Every row gives one point. Before rounding, the points of a table are all equally far from one centre. They may lie mostly on one side of it. Write the centre, to within rounding.

Points:
array([[-0.044, -0.034],
       [-0.036, -0.042],
       [-0.049, -0.028],
       [-0.032, -0.045],
       [-0.056, -0.001]])
Centre: [-0.006, -0.001]

Points:
array([[-0.068, -0.008, -0.047, -0.021,  0.035,  0.024,  0.011,  0.053,
         0.026],
       [-0.042, -0.004, -0.044,  0.029,  0.039,  0.036,  0.025,  0.029,
        -0.019],
       [-0.025, -0.034, -0.069, -0.031,  0.028,  0.032,  0.043,  0.037,
         0.000],
       [-0.009, -0.006, -0.032,  0.011,  0.034,  0.059,  0.057,  0.009,
         0.031],
       [-0.035, -0.022, -0.053,  0.008,  0.020,  0.060,  0.028,  0.020,
        -0.024],
       [-0.047, -0.019, -0.045,  0.023,  0.005,  0.037,  0.045,  0.038,
         0.006],
       [-0.018, -0.011, -0.073, -0.015,  0.018,  0.060,  0.029,  0.047,
         0.065],
       [-0.044,  0.008, -0.066, -0.041,  0.026,  0.048,  0.055,  0.010,
         0.016],
       [-0.018,  0.001, -0.082, -0.005,  0.060,  0.015,  0.043,  0.023,
         0.013],
       [-0.052, -0.012, -0.073,  0.026,  0.025,  0.033,  0.004,  0.045,
        -0.008],
       [-0.062, -0.014, -0.048, -0.032,  0.020,  0.004,  0.044,  0.013,
         0.004],
       [-0.033,  0.020, -0.054,  0.012,  0.010,  0.047,  0.028,  0.063,
         0.067]])
Centre: [-0.002,  0.019, -0.045, -0.014, -0.002,  0.019, -0.005,  0.016,  0.018]

Points:
array([[-0.020,  0.086,  0.009,  0.028,  0.011,  0.012,  0.039,  0.033,
         0.068, -0.013, -0.031,  0.008, -0.034, -0.017, -0.046, -0.075,
        -0.039,  0.026],
       [ 0.024,  0.073,  0.002,  0.013,  0.027,  0.038,  0.033,  0.026,
         0.016,  0.003,  0.043,  0.001,  0.059, -0.042, -0.052, -0.044,
        -0.036, -0.019],
       [ 0.022, -0.001, -0.015, -0.016, -0.036,  0.008,  0.020,  0.045,
        -0.028,  0.062,  0.034,  0.007,  0.003, -0.012, -0.056, -0.045,
        -0.039,  0.044],
       [ 0.005,  0.047,  0.011,  0.017,  0.019,  0.019,  0.045,  0.010,
         0.014,  0.055,  0.016, -0.015,  0.014,  0.011, -0.119, -0.028,
        -0.010,  0.014],
       [ 0.024,  0.039,  0.017,  0.000,  0.031,  0.041,  0.015,  0.050,
         0.049, -0.024, -0.052, -0.017,  0.003,  0.024, -0.012,  0.008,
        -0.080, -0.024],
       [ 0.025,  0.030,  0.082,  0.069, -0.012, -0.014,  0.044,  0.028,
         0.007, -0.013,  0.051,  0.046,  0.060, -0.036, -0.058, -0.050,
         0.002, -0.010],
       [ 0.036,  0.055, -0.017,  0.034, -0.031,  0.043,  0.028,  0.052,
         0.018,  0.031, -0.025,  0.018, -0.048, -0.060, -0.064,  0.002,
        -0.045,  0.032],
       [ 0.025,  0.079,  0.009,  0.051,  0.003, -0.009,  0.051, -0.001,
        -0.034,  0.024,  0.037,  0.022,  0.012, -0.034, -0.053, -0.002,
        -0.041, -0.009],
       [ 0.060,  0.034, -0.029,  0.039,  0.054,  0.026, -0.013,  0.014,
         0.035,  0.048, -0.027,  0.038,  0.042,  0.005, -0.072, -0.018,
        -0.042,  0.024],
       [ 0.014,  0.053,  0.028,  0.019,  0.006,  0.049, -0.032,  0.022,
         0.046,  0.021, -0.060,  0.059,  0.032,  0.027, -0.072, -0.019,
        -0.035,  0.004],
       [ 0.042,  0.039,  0.015,  0.065,  0.046,  0.052,  0.025,  0.005,
        -0.029, -0.006, -0.011, -0.018,  0.053, -0.014, -0.107, -0.004,
        -0.045,  0.026],
       [ 0.002,  0.050, -0.013, -0.004,  0.000,  0.028, -0.028,  0.002,
        -0.013, -0.005, -0.023,  0.008,  0.088,  0.008, -0.088,  0.008,
         0.002, -0.002],
       [ 0.064,  0.000,  0.033, -0.001,  0.016,  0.050, -0.018,  0.043,
         0.038, -0.065,  0.020, -0.006,  0.052,  0.002, -0.041, -0.041,
        -0.060,  0.041],
       [ 0.008,  0.041,  0.026,  0.042,  0.017, -0.010, -0.023,  0.048,
         0.044,  0.052,  0.016,  0.001,  0.001,  0.001, -0.097, -0.015,
        -0.006,  0.007],
       [ 0.032,  0.062, -0.037,  0.017,  0.014,  0.035,  0.001,  0.014,
         0.037,  0.057,  0.001, -0.047,  0.024,  0.011, -0.036,  0.025,
        -0.026, -0.019],
       [ 0.045,  0.036,  0.052,  0.032, -0.033, -0.014,  0.013, -0.030,
        -0.009, -0.004,  0.027,  0.037, -0.019, -0.018, -0.082, -0.010,
        -0.060,  0.064],
       [ 0.043,  0.053,  0.014, -0.008,  0.012, -0.005,  0.021, -0.025,
        -0.032,  0.018,  0.020, -0.021, -0.017,  0.002, -0.094, -0.015,
        -0.007,  0.024],
       [ 0.025,  0.065,  0.014,  0.008, -0.032, -0.025,  0.031,  0.033,
         0.018, -0.038, -0.007,  0.032, -0.021, -0.031, -0.074, -0.041,
        -0.039,  0.035],
       [ 0.049,  0.009, -0.006, -0.014, -0.009,  0.003,  0.002, -0.005,
         0.052,  0.015,  0.013,  0.020, -0.008, -0.012, -0.115,  0.021,
        -0.024,  0.000],
       [ 0.054,  0.036,  0.042,  0.020, -0.036, -0.021, -0.013,  0.011,
         0.013,  0.043, -0.033,  0.040,  0.011,  0.044, -0.065,  0.015,
         0.017, -0.006],
       [ 0.015,  0.014,  0.017, -0.022,  0.010, -0.021,  0.000,  0.062,
        -0.021, -0.031,  0.013,  0.036,  0.001, -0.017, -0.091, -0.017,
         0.027,  0.025],
       [ 0.059,  0.045,  0.004, -0.006,  0.001,  0.019,  0.047,  0.029,
        -0.032,  0.016,  0.040, -0.062,  0.001, -0.062, -0.042, -0.011,
         0.013,  0.018],
       [ 0.033,  0.024,  0.015,  0.060, -0.031,  0.006,  0.005,  0.032,
        -0.004, -0.029,  0.022,  0.061, -0.004, -0.063, -0.091,  0.007,
        -0.049,  0.049],
       [ 0.084,  0.076,  0.021,  0.032, -0.011,  0.016,  0.018, -0.031,
         0.004,  0.002, -0.039, -0.011,  0.019, -0.006, -0.084,  0.034,
         0.029,  0.023],
       [ 0.005,  0.073,  0.042,  0.067, -0.017,  0.020, -0.030,  0.010,
        -0.018,  0.015,  0.032, -0.021,  0.021,  0.022, -0.072,  0.020,
        -0.008,  0.025]])
Centre: [-0.005, -0.022,  0.019,  0.043,  0.002,  0.030,  0.028, -0.015,  0.023,
 -0.005, -0.021,  0.005,  0.015, -0.023, -0.001, -0.009,  0.012,  0.033]
